Every row gives one point. The window is the flat piece filled in between its corners: a triangle in 3 columns, a solid with four corners in 4, and so on. A path goes straight from each point to the next, and from the last back to the first. After which points does the path pass through the window?

Window:
11, 37, 14
60, 2, -6
-50, 0, 29
Path:
(1): 51, -4, 29
(2): 38, 21, -42
(3): 40, -13, -43
(4): 68, -2, 25
(5): 68, -3, 39
(6): 46, 6, -23
(7): 30, 11, -46
(8): 50, 1, 17
(9): 58, -15, 34
(10): 45, -7, -44
(11): 37, 18, -37
(12): 60, -3, 21
(13): -39, 25, 72
(14): -64, 28, 20
(15): 34, 38, -34
(16): 53, 22, 41
Through the window after points: 1, 5, 7, 11

Window, 6 rows:
-66, 21, -80, 100, -4, -40
-27, -5, -55, -70, -6, 7
-26, 47, 118, -10, 78, 11
13, -19, 20, 5, -40, -17
-35, -66, -41, -47, -1, -4
43, -19, -4, 1, 28, -9
Path:
(1): -26, 17, 47, -10, 43, 32
(2): -17, 41, 57, -56, 44, -75
(3): -29, 9, -55, 11, -9, -86
(4): -35, -30, -69, 28, -22, 19
(5): 7, -10, 49, 26, 23, 67
(6): -3, 1, 44, 6, 30, -58
(7): -8, 0, -5, 10, -6, -55
(8): -3, -18, -18, 40, -18, 23
(9): -7, -39, 7, 29, -27, 66
(10): 1, -14, 8, -11, 12, -66
(11): -19, -26, -21, -19, -7, -40
(12): -23, -34, -21, 10, -15, 25
(13): -12, -8, 10, 19, 12, 64
(14): -13, 9, 8, 1, 38, -59
(15): 16, -5, -8, 7, 28, -97
(16): 26, -25, -8, -5, 15, 46
Through the window after points: 1, 7, 11, 13, 15

Window, 9 rows:
-31, -84, 87, 39, 35, 12, -21, 1, 17
0, -15, -32, -22, 9, -105, 6, 93, 11
53, -6, -34, 14, 1, 41, -69, -62, 22
-14, -42, 64, 35, 29, 43, 1, 90, 52
-34, 36, -29, -48, -70, -72, 27, 75, -3
-22, 33, 8, -12, 39, -41, -9, 31, 29
-24, -51, -67, 29, 28, 33, -45, -77, 53
28, -27, -49, -40, -2, 34, 25, -82, 29
-23, -55, 41, -37, 34, 27, -59, 29, 32
Path:
(1): -18, -52, 53, 22, 21, -9, -25, -1, 52
(2): -4, -26, 15, -6, 5, -39, -12, 62, 49
(3): -14, -24, -17, 20, 53, 10, 27, 82, -36
(4): -3, 6, -19, -18, 6, 1, -5, 28, -15
(5): 11, -5, 23, -25, -34, -50, -23, 19, 66
(6): 26, -27, 9, -14, -12, -44, -43, 6, 76
(7): -38, -15, -66, 17, 44, 18, 1, 14, -32
(8): 0, -22, -39, -16, 28, 35, 7, -33, -20
(9): 18, -30, -11, -23, -6, -4, 2, -33, 55
(10): -1, -38, 17, -22, -17, -55, -17, -15, 91
(11): -15, -8, -33, -5, 30, 7, -36, 12, -38
(12): -3, -11, -36, -8, 36, 50, 17, -12, -40
(13): 7, -42, 14, -19, -5, -13, -8, -43, 73
(14): 20, -49, -14, -1, -33, -39, -31, 11, 99
(15): -57, -2, -27, -14, 39, 31, -16, -5, -33
(16): -30, -50, 41, 18, 37, 17, -12, 13, -12
Through the window after points: 2, 6, 8, 12, 14, 16

Window, 12 rows:
-23, 15, 12, 3, 61, 77, -18, -75, -23, 14, -9, -4
-17, -3, 22, 41, 2, 4, -13, 14, -7, -84, 50, 7
3, 42, 26, 13, 59, -48, 79, -21, -53, -32, -12, -59
84, 30, 42, -21, -64, -32, -53, -9, -3, 9, -40, -16
4, -36, 36, -46, -69, -44, -59, -57, -19, -59, -3, 22
50, 104, 14, 19, 51, -65, 44, -35, 10, 23, 43, -44
-19, 17, 7, -1, 44, 2, 17, -44, 39, -41, -27, 7
19, 52, 32, -87, -1, 65, -48, -19, 21, 22, 3, -17
-74, -13, -89, 5, 18, 3, -37, 2, -17, 39, -1, 13
5, -46, -2, -13, 47, 16, -6, 16, -7, 12, 35, 27
12, -43, -138, 4, 22, -25, -58, 25, -39, -16, 27, -7
23, 10, -40, -35, -145, 23, -18, -72, -12, -37, -25, 39
Path:
(1): 4, -2, 20, 31, 3, 2, 29, -39, 40, -19, 9, -83
(2): -11, 36, -3, -19, 45, -21, 3, -9, -46, -45, -9, 48
(3): 1, 31, -10, -26, 20, 9, -27, -4, -15, -6, 10, 35
(4): -11, -20, 5, -17, -4, 28, -11, -21, 13, 9, 10, -62
(5): -8, -44, -11, 18, -4, -2, 16, -50, 52, -4, 6, -73
(6): 9, 58, -2, -31, 31, 2, -21, -7, -42, -39, -21, 75
(7): 9, 59, -29, -16, 58, 1, -17, 3, -30, -5, 10, 50
(8): 11, -6, -25, 11, 13, 8, 10, -17, 17, 4, 13, -75
Through the window after points: 1, 3, 5

Window, 14 rows:
-10, 33, 12, 8, -61, -31, 3, -45, -30, -15, 26, 12, 33, 30
-26, -8, 68, -17, -23, 37, -79, 36, 38, -58, 47, 4, 28, -59
-51, -12, 56, -45, 7, -1, -107, -35, -3, 9, 59, 107, -3, 15
-13, -54, -9, -33, -21, -49, 60, 4, 69, 33, -48, 71, 9, -14
68, -32, 48, -32, -20, 17, -20, -55, -17, 27, 33, -14, 16, 6
-38, -37, 25, -9, -51, 18, -17, -26, -35, -23, 80, 8, -23, 9
-58, 35, 9, 44, -57, -51, -75, -40, 16, 88, 25, 12, -30, 32
-14, -22, 14, -26, -12, 61, 53, -74, 5, -34, -26, -24, 2, 13
-67, -38, -59, 78, 6, 42, 49, 16, 1, -62, -37, -35, 78, -34
-24, 57, -31, -6, -80, 77, -35, -5, -68, 3, 49, -17, 12, 51
-55, 0, 13, 32, 19, 16, 70, -40, 66, 78, -2, 6, 65, 37
-24, -48, -8, 30, -39, -2, -3, -110, 60, 15, 35, 98, -1, 51
37, 6, -45, -62, -18, -55, 12, 4, 17, -20, 26, -37, -7, -15
-71, 3, 31, 46, 37, 44, 7, 60, 47, -3, -12, 102, -69, 72
Path:
(1): -45, 35, 16, -4, -21, 62, 14, -27, -8, 22, 25, 71, 2, -51
(2): -42, -45, 34, 23, -14, 5, -22, -32, 34, 0, 21, 8, 25, 54
(3): -40, -39, 27, -31, -43, -11, -38, -13, -1, 6, 0, -12, 41, 33
(4): 0, 15, -1, -1, -34, 18, -5, -42, 8, 0, 40, 11, 10, -23
(5): 1, 42, -1, 16, 14, 32, 24, -34, 16, -6, 45, 44, 3, -59
(6): -28, -47, 6, 1, -32, 13, -6, -21, 8, -20, -8, -15, 30, 29
(7): -44, -28, 19, -4, -40, 15, -39, -31, 0, -3, 36, -8, 21, 56
(8): -5, 27, 9, 21, -11, 33, 5, -42, -13, -14, 43, 31, -20, -31
(9): 7, 35, 6, 17, -22, 10, -25, -30, 8, 35, 60, 61, -34, -46
(10): -25, -32, 36, -46, -34, -6, -28, -46, 32, -4, 22, 32, 8, 65
(11): -40, -16, 0, 3, -40, 5, -13, -18, 18, -14, 17, 8, 10, 43
(12): -27, 22, -9, 8, -15, 6, 13, -35, 1, 18, 38, 55, -22, -19
Through the window after points: 5

Window, 14 rows:
15, 44, 49, -75, -5, 11, 14, -66, 46, 8, 12, -13, -4, -27
-73, -19, -11, -8, -1, -1, 20, 20, 48, -54, 0, 24, 32, -71
9, 1, 80, -38, 33, 15, 29, -5, -73, -10, 62, -45, -43, 10
81, 51, -18, 101, 54, -65, 11, 6, 37, -9, 27, 68, -81, 38
-1, 33, -65, 54, -18, -10, -1, 19, 3, -53, -18, 15, -31, 51
-33, 18, -9, -8, -51, -110, 62, 7, 6, -4, 33, -54, -38, 14
72, 6, -41, -21, -61, 0, -26, -37, 87, -113, 1, 3, -35, -36
-25, 3, 41, -26, 16, -6, -27, 16, -19, -54, -148, 21, 8, -24
-25, -7, -15, 13, 33, -51, -70, 9, 54, -38, 60, 13, 58, 13
12, -17, -21, 0, 26, 40, -62, 35, 78, -21, 6, 5, -72, 18
41, -8, -37, -34, 28, -5, -31, -21, -28, -14, -2, 8, -49, 2
28, -6, -35, 10, 24, -27, 3, -24, 109, -46, -9, -25, 45, -22
68, -28, 27, 37, 19, -12, -18, 20, -10, 55, 136, 23, 22, 29
-40, -52, -17, 72, -10, 29, -76, -7, 27, -30, 66, -8, 20, -56
Path:
(1): 2, 12, -32, -6, 9, -1, -23, 9, 18, -32, 9, -13, 13, -42
(2): 10, 29, -16, 20, 9, -24, -25, 24, 58, -46, 12, -7, 8, -23
(3): 1, -83, -15, -31, 21, -23, -48, -74, 46, -29, 50, 26, 32, 47
(4): 8, -4, 26, 21, 2, -8, 3, -29, 48, -37, 26, 29, -13, 30
(5): 39, 35, -55, 27, 26, -60, -22, 66, -5, 10, 47, -32, -14, -56
(6): 12, 24, -28, 1, 11, -7, -26, 31, 45, -10, -8, 1, -39, -12
(7): -8, -58, 8, 6, 3, 23, -21, -30, 32, -59, 47, 3, -32, 49
(8): 12, -27, -26, 14, -16, 1, -4, -43, 42, -39, -4, 33, 5, 21
(9): -9, 36, -20, 6, 13, -56, -47, 68, 38, -29, 4, -32, -21, -71
(10): 7, 8, 8, -3, 8, -17, -22, 18, 28, -23, 20, -17, 10, -38
(11): 11, -28, 38, -32, 22, 8, -4, -50, 27, -14, 10, 43, -23, 18
(12): 1, -76, 22, -26, -3, -36, -11, -57, 55, -22, 14, 33, -15, 41
(13): 1, 43, -17, -13, 6, 14, -28, 37, -15, -29, 16, -40, 8, -44
(14): 43, 42, -38, 2, 12, -28, -22, 66, 9, -5, 34, -27, -2, -24
(15): -3, -58, 45, 15, 0, -25, 16, -72, 9, 1, 53, 35, -39, 51
(16): -57, -79, 61, 8, -22, -28, 11, -34, 45, -35, 8, 20, -17, 42
Through the window after points: 2, 6, 14

Window (14 x 14):
6, 21, 7, -52, -25, 48, -18, -26, -7, 37, 4, 5, -47, 9
-116, -27, -40, 18, -39, 15, -72, -64, 30, 88, -60, 9, 39, -45
50, -29, 37, 29, 27, 40, 74, 55, 19, 12, -6, 2, -72, -23
-93, 31, -4, -23, -40, -14, 7, -63, 76, 84, -53, 12, 52, 0
-4, 35, 18, 20, -15, 1, -54, -24, 5, 93, -39, 35, 48, 13
-7, -8, 29, -1, 40, 57, 15, 77, 11, 29, 54, -30, -4, 41
11, 5, 40, -65, 124, -8, -29, 16, -29, -66, -11, -22, -2, -49
52, -30, -67, 15, 38, 43, 68, 52, 13, 7, -9, -16, -23, 50
48, -35, 5, 12, 23, 35, -6, 27, 78, -20, 27, 11, -27, 31
9, -18, -2, -4, 25, 0, 17, -25, -2, 48, 73, 20, 21, -11
-99, -19, -17, -42, -72, -79, -57, -7, 8, 36, -66, 24, 48, -40
-42, -41, 41, -28, -10, 8, -11, -27, -39, -92, -70, -19, 69, -43
-61, -13, 61, -21, 79, -40, -34, -34, -61, -62, -14, 18, -17, 19
3, 58, -34, 54, 26, 26, 22, 45, 20, -19, 58, -1, -19, 2
Path:
(1): -50, -11, -8, -32, 10, 17, -21, -4, 10, 13, -23, 32, 25, -2
(2): -27, 6, 16, 28, -13, -18, -20, -24, 18, 45, -7, -48, 23, -3
(3): 19, -12, 18, 11, 13, -5, -5, 0, 31, -1, 14, -41, 3, 26
(4): -5, 8, 16, -23, 42, 35, 15, 46, -10, 0, 16, 33, -11, -1
(5): -12, 18, 24, -34, 24, 63, -17, 14, -2, 7, -30, 55, 3, -15
(6): -18, -19, -1, 9, 23, -38, -4, 3, 6, -6, 1, -58, -4, 7
(7): 42, 3, 13, -19, 20, -31, -8, -29, -2, 2, 13, -91, 2, 58
(8): -21, -9, 9, 5, 15, 56, 11, 39, 19, 10, 8, 83, -6, -33
Through the window after points: none

Window (14 x 14):
-99, 47, -27, 30, -22, 9, 9, -20, -4, 33, 16, 38, 8, 23
-11, 9, 5, -17, 9, 19, 33, -18, -16, -72, -27, -31, -16, 44
-36, -4, 17, 27, 43, 58, -12, -10, 4, 16, -30, -23, -10, -16
-3, 110, 60, -28, -6, -66, 19, -15, -42, -7, -69, -63, -33, 9
18, 6, -13, 45, 49, -15, 3, 31, -80, 5, 5, 26, 10, -36
-9, 49, 51, 0, -21, -47, -43, -6, 36, 2, 20, 8, 37, -20
37, -120, -4, -103, -17, -46, -11, 9, 62, 112, 51, -102, -11, 74
-58, 62, 17, -49, 14, -29, -68, 43, -81, 20, -18, 33, 25, -56
28, 68, -46, -4, 6, 5, -72, 11, 14, 14, 23, -14, 21, -46
46, -23, 52, -16, 7, 0, -2, -77, -48, 17, -25, 39, -40, 14
-24, 67, 36, -12, -17, 7, 78, 14, 0, -49, 71, -49, -91, 50
-11, 64, 8, -28, -70, 18, 22, -40, 69, 52, 80, -18, 82, -37
-4, -38, -17, -28, 49, -26, -33, -54, -7, 21, 83, -23, 13, -18
-30, -16, 9, 25, 14, 50, -33, -17, -43, 33, 28, -22, 24, 58
Path:
(1): 7, 37, 49, -75, 96, -21, 7, 3, 45, 38, 1, -3, -7, 22
(2): 21, 52, 4, -57, 71, -2, -7, -30, -10, 73, 49, 5, 50, -3
(3): 0, -55, 26, -2, -39, -16, -10, -38, -6, -7, 5, -20, -45, 16
(4): -24, -45, 16, -13, -44, 9, -61, 4, -21, 10, 55, -52, 22, -44
(5): -3, 10, 8, -25, 11, 0, 25, -11, 13, 36, 25, -31, -16, 64
(6): 0, 113, -24, -24, 41, -7, 35, -35, -21, 15, 33, 45, 32, 44
(7): -44, -3, 25, 4, -25, -2, -4, -6, -11, -14, -26, -41, -24, 5
(8): -14, -2, -1, 0, -38, 2, -14, -2, 13, 5, 22, -53, -43, -5
(9): -9, 17, 30, -25, 55, 10, 34, -1, -11, 26, 22, -8, 9, 34
(10): 7, 28, 13, -17, 30, 22, 11, -22, 25, 15, 36, -26, -9, 10
(11): -23, -5, 13, 29, -82, -30, 15, -13, -46, 4, 16, -10, 17, 14
(12): -14, -1, -36, 20, -53, -4, -26, -20, -36, -7, 38, -30, 5, -27
Through the window after points: 2, 4, 6, 8
